Each row is a point. Each copy is the shape, with its points in the same order, turned, moved and blurred by noise. Some copies are also mirrored. Which?

Shape (8 x 2):
[[ 33 -35]
 [-23  -5]
 [ 35  43]
 [ -7  -8]
 [  8  56]
 [-13  -5]
 [-32 -17]
 [ -7 -16]]
Copy 1 (8 x 2):
[[-25  38]
 [ -9 -18]
 [ 50  28]
 [ -9  -3]
 [ 57   0]
 [ -8  -8]
 [-28 -25]
 [-19   2]]
Copy 1 is: mirrored
Copy 2 (8 x 2):
[[-60   2]
 [ -3  29]
 [ -3 -46]
 [-14  17]
 [ 24 -35]
 [-10  21]
 [ -8  39]
 [-23  24]]
Copy 2 is: only turned

Shape (9 x 4):
[[ -3   9  -6   9]
 [-13  10   5  10]
 [-24 -42  27  -3]
 [ 41 -15   2  20]
 [  2  -4  -9  31]
 [ 22   0   6  -4]
 [-14   6   7 -19]
 [  0 -34  10 -15]
 [ -5  -1  12  11]]
Copy 1 (9 x 4):
[[ -3  -4  15  10]
 [ -5   4  27   8]
 [ -2  60  16  -8]
 [-15  -7 -10 -36]
 [-29  -1   9  -3]
 [ 11  -5   3 -16]
 [ 22  14  19  12]
 [ 10  36  -5 -11]
 [ -6  10  22  -2]]
Copy 1 is: only turned
Copy 2 (9 x 4):
[[  2 -27   0 -11]
 [-11 -27 -14  -9]
 [-19  21 -35 -25]
 [-23   3  36 -25]
 [-10 -26  11 -36]
 [ -8  -2  19   0]
 [  3  -9 -18   7]
 [ -5  26 -11 -16]
 [-16 -17  -4 -11]]
Copy 2 is: only turned
Copy 3 (9 x 4):
[[  2  13   3   5]
 [-11  11  -4   4]
 [-20 -36  11 -25]
 [ 41   3  -9 -23]
 [  7  23  12 -13]
 [ 25  -6 -17  -1]
 [-13 -16  -8  20]
 [  4 -35   8  -8]
 [ -3   3  -6  -7]]
Copy 3 is: only turned
Copy 4 (9 x 4):
[[-10 -11   8   9]
 [-16   3  14  10]
 [ -7  33  18 -39]
 [-24 -21 -30 -21]
 [-27 -21  12  -7]
 [ -4  -5 -20  -3]
 [ 10  16   9   9]
 [  8  15  -3 -33]
 [-19   7   6  -3]]
Copy 4 is: mirrored

Shape (12 x 6):
[[ -8   3 -24  41  20  24]
 [  0 -42  -4 -51 -19  35]
 [ -8  -4  17 -57  -8  50]
 [  7  10   7  23 -33 -42]
 [-18 -29   9 -48 -10  38]
 [ 12  -8  16  13   9   0]
 [  4   6  -7   4 -17 -40]
 [ -9  -2  16  41  27  28]
 [-30  -3  -7 -13 -11 -48]
 [ 16 -16  11   5   4  24]
 [ 22  29  -8   9 -18 -41]
 [ -8  -4   9  28 -14  38]]
Copy 1 (12 x 6):
[[-15  29 -42 -18   4 -34]
 [ 54  10  41 -25  12  -2]
 [ 50 -27  24 -49   6  12]
 [-53  12  16  11  30  18]
 [ 40  -2  32 -34  -3  -2]
 [ -4   4 -15  11   3   5]
 [-44   2  20  12  17   1]
 [ -2  23 -50 -11  -9   5]
 [-49   3  41   0  -9  -7]
 [ 17  11 -10  -2  20  -1]
 [-52 -14   9  14  39  -7]
 [  4  25 -27 -33  19  13]]
Copy 1 is: only turned
Copy 2 (12 x 6):
[[-13  41  -8 -20 -32   3]
 [ 39 -41  21  21 -33 -22]
 [ 58 -27   3   5  -7 -42]
 [-60  -6 -17  25  15 -18]
 [ 39 -42   1   7 -31 -25]
 [-22   1   4 -16  -6 -31]
 [-41 -12  -6  21  19   4]
 [-13  32 -18 -36 -33 -28]
 [-27 -33 -28  18  16  18]
 [ -2   6   9  -7 -20 -37]
 [-46  11   4  22  36 -10]
 [ -2  26 -24  10 -35 -38]]
Copy 2 is: only turned
Copy 3 (12 x 6):
[[-11 -50   6   7 -23  19]
 [  9  25 -56  23  -6 -18]
 [ 20  -8 -45  29   1 -56]
 [-20   0  20 -32  47  21]
 [ 23   8 -57  16  -2 -27]
 [  6  -6   9 -24 -10   2]
 [  4   3  23  -7  43  22]
 [  3 -45   4 -22 -26   8]
 [ 31  -2  -1   3  50  34]
 [ -6  -5  -7 -11 -17 -13]
 [-11   1  44  -5  40   9]
 [-22 -35 -18 -25  -7  -9]]
Copy 3 is: mirrored
